Every row gives one point. Each copy is the shape, with its points in the same order, stretched, turned, moved and blurred by noise. Is it also mirrored, or only turned?

Shape (5 x 2)
[[ 17.8   3.3]
 [  2.0  -0.3]
 [-12.5 -22.1]
 [ 19.0  20.8]
 [-35.2  27.1]]
Copy 1 (5 x 2)
[[  9.2  11.4]
 [ -4.6   4.4]
 [-12.5 -22.4]
 [  4.7  31.3]
 [-47.7  20.4]]
Copy 1 is: only turned
Copy 2 (5 x 2)
[[ 21.5  11.6]
 [  5.9   3.4]
 [ -4.3 -18.0]
 [ 19.9  26.7]
 [-35.8  26.2]]
Copy 2 is: only turned
Copy 3 (5 x 2)
[[  8.6 -14.8]
 [  0.0  -1.6]
 [  2.9  22.8]
 [ -2.9 -29.3]
 [-44.5   4.9]]
Copy 3 is: mirrored

Shape (6 x 3)
[[ 20.4  14.3   9.2]
 [  5.2   1.9  13.1]
 [ 17.1   1.5  -9.9]
 [-19.3   8.7   2.2]
 [ -9.5   4.8  -0.3]
 [ -3.7 -70.9   4.0]]
Copy 1 (6 x 3)
[[ 26.8   8.1  10.9]
 [ 20.7  -9.6   7.2]
 [  7.8  14.7  12.6]
 [  4.8  -6.9 -18.9]
 [  7.2  -6.6  -7.9]
 [-33.5 -53.0  43.1]]
Copy 1 is: mirrored
Copy 2 (6 x 3)
[[ 20.7  19.0  15.7]
 [  9.1   5.7  16.7]
 [ 17.4  15.2  -5.6]
 [-17.7  13.7  12.1]
 [ -7.6  10.9   9.8]
 [ -3.6 -56.5 -20.2]]
Copy 2 is: only turned

Shape (9 x 6)
[[-35.3 -15.4  -4.0 -26.8  -2.7  16.8]
 [-17.4 -19.6 -17.5 -20.7  -2.7  33.2]
 [ 13.8   6.9  -1.5  -6.9 -20.0   6.4]
 [-32.4 -63.3 -23.2  19.9 -24.7 -11.5]
 [ 16.4   1.1   2.0  -4.4   6.3  13.0]
 [ -3.5 -20.6  11.7 -36.8   1.0  29.0]
 [-26.5 -11.8 -15.7  -2.8 -20.8  25.2]
 [ 22.5  -3.1 -26.2   7.5 -11.8 -20.9]
 [-15.5  -9.6 -13.0  27.8 -10.8  -6.2]]
Copy 1 (9 x 6)
[[-31.6 -12.7  -8.6 -32.5   9.3  13.1]
 [-38.8   8.2  -7.5 -24.1   5.5  -2.8]
 [ 11.8  11.3   8.0 -14.1  -9.0 -16.8]
 [-37.6 -50.8 -32.6  11.8 -19.1 -33.6]
 [  6.1  10.7  11.5 -10.2  16.3 -14.7]
 [-31.5   0.8  21.4 -33.7  22.1  -2.1]
 [-28.1   2.6 -17.4  -9.5 -12.2   4.7]
 [ 27.9  -5.5 -17.2  -5.2  -5.6 -42.7]
 [ -0.6 -15.7 -24.9  12.6  -7.1 -10.4]]
Copy 1 is: mirrored
Copy 2 (9 x 6)
[[-38.0 -21.3  -9.6  -8.1 -11.3  23.5]
 [-19.2 -19.5 -24.8  -1.4 -13.9  36.6]
 [ 11.5   4.9  -5.7  -0.1 -19.1   4.6]
 [-18.3 -65.5 -18.3  38.6 -14.1  -3.4]
 [ 12.1   3.1  -4.4  -0.2   3.4  19.3]
 [ -6.9 -20.8   0.0 -24.0  -8.0  38.6]
 [-25.0 -14.9 -16.8  16.0 -27.2  23.3]
 [ 21.6  -4.0 -25.4  14.0  -1.8 -19.0]
 [-11.1 -12.8  -7.1  37.3  -5.6  -4.1]]
Copy 2 is: only turned

Shape (12 x 8)
[[ 16.4  44.2 -12.4 -29.4  28.6   3.3 -50.4  -7.4]
 [-37.3  -8.1 -36.2  24.8 -14.0  -0.2   0.9  -9.1]
 [ 17.3 -12.3  -9.7 -28.1   2.9   1.4 -25.2 -21.2]
 [  7.8  10.5 -10.6  31.2 -21.0  16.7  -6.8   3.6]
 [-16.8  -0.3   1.2  14.4 -17.0  -8.1 -11.9 -18.3]
 [-11.2 -29.3 -23.7  37.8 -13.7 -14.6  -6.1  28.2]
 [-26.1  17.6 -14.5  25.0  -7.7  15.4   4.0   2.5]
 [ -9.4 -14.5 -18.0 -52.2   6.0  22.0 -21.6  21.8]
 [-11.9  -6.2   1.1  17.7 -18.2 -13.0  22.3  14.2]
 [ -8.5  -3.6 -39.5  13.8   6.7   3.9  18.5 -10.3]
 [ 18.6   7.6   6.6  -2.9  12.3   7.7 -24.3 -26.5]
 [-32.9  19.3  -4.4  27.8  24.9  27.1  -2.7  -1.9]]
Copy 1 (12 x 8)
[[-15.0  47.8 -12.9 -24.8  19.3  13.1 -47.6  11.1]
 [-38.8 -26.7 -13.2 -12.8 -18.8  13.9  19.0 -12.9]
 [ 14.1   2.1 -19.9 -17.0  -2.9  10.7 -32.2 -20.6]
 [-15.5 -13.3  27.6 -18.3 -20.2  27.1  -0.9  10.3]
 [-18.8 -12.0   7.9  -2.3 -23.6  -3.7  -2.7 -19.3]
 [-12.9 -45.5  -6.4   5.4 -31.9   9.8   4.0  24.4]
 [-30.3  -1.0  13.0  -4.2  -8.5  23.2  20.9   0.5]
 [ 11.9  21.1 -52.8  -2.5 -18.9  38.3 -11.3   7.8]
 [  0.7 -17.9  12.7   4.7 -20.1  -3.5  31.6  10.3]
 [-13.5 -20.0  -9.3 -25.0  12.8  19.9  18.7  -7.9]
 [  0.0   3.8  13.1 -10.4  10.6  12.5 -38.0 -16.2]
 [-37.6   2.3  11.4  13.5  20.5  30.1   5.2  -3.1]]
Copy 1 is: mirrored
Copy 2 (12 x 8)
[[ 16.1  27.6   5.2 -33.5  20.7  12.0 -65.5  -6.7]
 [-28.9   3.9 -31.4  25.9  -1.5 -24.1   2.4  -9.1]
 [ 22.8 -20.2 -11.5 -16.8  11.9   9.3 -29.4 -15.7]
 [  4.4  14.8  -6.6  32.2 -17.5   1.3  -5.5  15.4]
 [ -2.9  -8.9  -1.8  19.3 -12.5 -22.8 -16.1  -9.0]
 [-14.6  -9.2 -34.2  26.0  -7.6 -31.0   7.2  40.8]
 [-26.4  20.8   1.2  22.4  -7.1  -8.3  -2.8   4.6]
 [-20.1 -24.5 -15.0 -39.6   7.4  32.5 -26.4   6.3]
 [-12.3  -2.1   2.2   7.4 -19.9 -24.8  20.1  18.6]
 [ -5.3  17.2 -25.3   5.6  17.7 -11.8  16.1  -5.6]
 [ 25.7  -2.2   9.7   5.1  16.0   0.4 -33.5  -9.0]
 [-31.5  17.0  15.3  26.9  25.2  -7.4 -15.8   6.3]]
Copy 2 is: only turned
Copy 3 (12 x 8)
[[ 23.2  26.1 -18.7 -21.3  26.5  14.9 -65.6 -19.0]
 [-35.3  -6.4 -32.8  23.8 -34.1   4.2  -6.9  12.2]
 [  9.9 -23.8  -2.3   1.4   9.7  14.2 -30.6 -36.5]
 [ 11.0  15.0 -17.4  32.6 -17.5   7.7  -4.5  17.1]
 [-12.8   4.1   1.4  22.0 -20.7  -8.8 -15.0 -11.1]
 [-18.5 -24.6 -15.4  42.7  -4.2  -9.7  -1.6  38.0]
 [-16.7  24.4 -19.8  12.2 -22.3  13.7  -1.5  23.3]
 [ -5.9 -30.6   7.6 -23.7   6.4  46.1 -41.4   9.3]
 [-11.9  -1.5   5.8  10.1 -15.9 -12.7  16.7  23.2]
 [-19.4  -5.0 -40.9   7.5  -9.2  10.0  13.0   1.4]
 [ 11.0  13.8  -3.4  10.2  15.6   9.7 -24.2 -35.6]
 [-34.7  42.5 -19.0  12.2   1.6  27.6  -9.8  16.2]]
Copy 3 is: only turned
